Every row gives one point. Each table stands for the endless flat space through its points: a line for two points, a plane for three, and so on. The two share one point or none. Which?

First (2 x 3)
[[-0.8 -5.7 -4.0]
 [-0.2 -4.7 -3.2]]
Second (2 x 3)
[[ 0.0 -3.3 -2.2]
 [-0.7 -3.2 -2.9]]
They share: no point

First (2 x 8)
[[-3.6  2.8  1.6  3.9 -1.6 -2.6 -0.1  1.6]
 [-2.4  1.6  4.3  0.9 -1.9 -0.5 -2.5 -1.4]]
Second (2 x 8)
[[-4.6  3.3  6.4  3.5 -3.5 -4.1  0.7 -2.6]
 [-3.6  2.1  4.6  2.3 -2.1 -2.1 -1.1 -0.6]]
They share: no point

First (2 x 12)
[[-1.0  1.9 -3.3  2.2 -3.1  0.3 -0.6  4.0 -3.5 -1.0  2.5  1.1]
 [-1.0  2.2 -5.1  4.3 -1.0 -1.5  0.0  1.9 -1.1 -2.5  2.2  1.1]]
Second (2 x 12)
[[ 1.7 -0.4 -7.1  1.9  0.6  0.0 -2.5  4.3 -5.0 -0.7  0.9 -1.2]
 [ 0.8  0.4 -6.2  2.5 -0.3  0.1 -2.0  4.0 -4.3 -1.0  1.5 -0.5]]
They share: no point

First (2 x 18)
[[-4.0 -1.7 -3.4 -3.5 -4.3  3.1  1.7  4.5  0.8  1.2 -2.9 -0.1  1.9  1.1
  -0.2  0.4 -4.2  1.5]
 [-3.5  1.3 -3.9  0.5 -2.8  0.6 -2.8 -0.5 -4.2  2.2 -0.9 -3.1  3.4  0.6
   3.3 -0.1 -0.2  0.5]]
Second (2 x 18)
[[-3.6 -1.4 -2.8 -0.5 -3.4  0.6  0.4  1.1 -2.3 -0.2 -1.2 -1.4  2.9  0.7
   3.3  0.3 -2.9  1.5]
 [-2.8  0.6 -3.2 -0.9 -1.8  4.2 -2.8  2.3 -0.7  3.0 -0.8 -2.2  2.9 -0.1
   0.1 -1.3  0.7 -0.1]]
They share: no point

First (2 x 24)
[[-1.8  3.5 -0.1  3.1  2.2  0.8  0.2 -2.4 -3.6 -2.8  0.7 -2.6  1.7 -2.8
   1.1  2.1 -4.0  2.1  1.8 -3.9  2.4  1.1 -0.9  4.2]
 [-2.0  3.3  0.9  3.4  2.3  0.9  1.2 -2.1 -3.9 -3.3 -0.3 -2.5  0.7 -2.4
   0.1  1.1 -4.9  2.6  0.9 -4.4  2.7  1.7 -1.3  4.6]]
Second (2 x 24)
[[-1.8  4.1 -0.3  1.4  1.7  1.8  0.6 -2.7 -2.8 -1.4  1.2 -1.9  1.6 -4.3
   1.9  4.4 -4.5  2.5  2.6 -3.0  2.5 -0.1 -0.2  4.8]
 [-1.2  3.8 -0.3  0.7  1.7  2.4  1.2 -2.9 -2.4 -0.6  0.4 -1.4  0.6 -5.2
   2.2  5.3 -5.3  2.8  3.0 -3.1  2.8 -1.0  0.0  5.1]]
They share: no point

First (2 x 24)
[[-2.1  3.0  4.4  1.9  0.8  1.7 -5.5  6.4  3.5 -3.6 -3.9  3.8  0.5  0.7
   3.6  6.7  5.2 -1.0 -0.6 -4.7  3.0 -3.9 -6.7  1.3]
 [-1.1  0.0  0.4 -0.6 -2.2 -2.3 -1.0  2.4  2.5 -3.6  0.1  2.8  0.0  1.2
   3.1  1.7  2.2  2.5 -2.1  0.3 -1.5 -2.4 -2.2  0.8]]
Second (2 x 24)
[[-0.9  0.6  2.6 -1.4  0.6 -1.0 -4.5  5.6  4.2 -2.2  0.0  3.8 -0.4  1.2
   5.0  2.1  2.4  0.9 -0.5 -3.2 -1.6 -2.9 -3.6  1.8]
 [-0.8  0.6  3.2 -2.2  1.2 -1.5 -5.5  6.1  5.1 -1.3  0.9  3.9 -1.0  1.4
   6.0  1.3  2.1  0.8  0.1 -3.7 -2.3 -3.0 -3.8  2.0]]
They share: no point

First (3 x 24)
[[-2.4 -3.7  0.7  4.8 -1.9  1.1 -0.5  3.0  3.1  3.3 -2.6  1.6 -1.4  0.9
  -2.0 -0.6 -0.6  6.6 -2.1  4.6  1.0  5.2  0.1 -1.6]
 [-3.4 -3.0  0.7  4.3 -1.7  1.4 -1.5  2.0  3.4  3.4 -2.4  2.3 -1.9  0.7
  -2.2 -0.6 -0.9  6.2 -1.5  4.1  1.9  5.6 -0.5 -0.8]
 [-3.4 -2.7 -3.8 -0.7 -4.9  1.1 -5.5  0.0  0.1 -0.7 -3.6  1.1 -1.4  3.4
  -5.0 -4.6 -4.6  1.6 -0.6  2.1  5.0  2.7 -2.9  5.9]]
Second (3 x 24)
[[-0.9 -5.0 -2.2  5.2 -3.4 -1.1 -2.7  0.4  4.5 -1.5 -5.3  1.0  2.7  3.2
  -3.2 -4.8 -2.3  6.2  0.9  3.1  4.3  3.9 -0.3  2.6]
 [-3.1 -1.9 -4.8  1.7 -4.6  2.8  0.2  2.3  0.5  4.9 -2.5  2.9 -1.1  3.3
  -3.5  1.5 -2.6  6.2 -0.3  6.5  2.4  0.7 -0.9 -0.8]
 [-0.6 -5.9  0.2  3.7 -3.1 -1.7 -4.8  1.3  3.0 -3.6 -5.0 -1.1  0.9  2.3
  -3.5 -7.5 -2.6  3.2 -1.8  1.0  3.4  5.7 -0.9  4.7]]
They share: [-2.0 -3.8 -2.0  2.0 -3.9  0.8 -2.5  2.2  1.0  0.8 -3.4  0.6 -0.9  2.6
 -3.6 -3.0 -2.7  4.0 -1.8  3.6  2.5  3.3 -1.1  2.1]

First (3 x 24)
[[ 1.3 -0.5 -3.3 -2.1 -2.1  0.5  1.3  2.6  0.4  0.3  1.3  2.8  0.5  2.8
   2.0 -1.1  1.1 -4.7  3.2 -1.4 -1.2 -4.5  0.5 -2.1]
 [ 2.1 -0.8 -3.2 -2.3 -3.5  0.3  1.4  3.1  1.7 -0.3  1.5  1.5  0.1  2.7
   3.2 -0.1  3.0 -4.0  3.8 -1.4 -2.3 -5.4 -1.1 -0.6]
 [ 3.3  1.0 -0.8  1.9  0.1  4.5 -2.8  2.5 -0.1  3.3  0.3  4.5  4.3  2.1
  -1.6 -3.7 -3.0 -2.2  2.0 -3.8  1.3  0.6  4.9 -5.4]]
Second (3 x 24)
[[ 2.0  0.5 -1.8 -1.1 -4.7  2.7 -2.4  4.4 -1.2  1.6 -0.4 -0.2  1.3  2.2
   0.4 -1.9 -0.6 -2.5  1.3 -3.7 -1.8 -1.2  0.0 -2.3]
 [ 4.7 -0.2 -1.0  0.1 -2.2  4.9  0.5  1.1  2.6  1.2  1.2  2.8  1.8  1.7
   1.6 -0.6  1.7 -2.9  4.5 -3.5  1.5 -3.5  0.7 -2.6]
 [ 6.5  1.2  0.0  2.3 -1.0  1.7  0.1  1.7  4.2  2.8  0.4  3.4  2.6  5.1
  -0.4 -0.2  0.9 -1.3  5.7 -1.5 -0.5 -4.1  3.5 -2.8]]
They share: no point
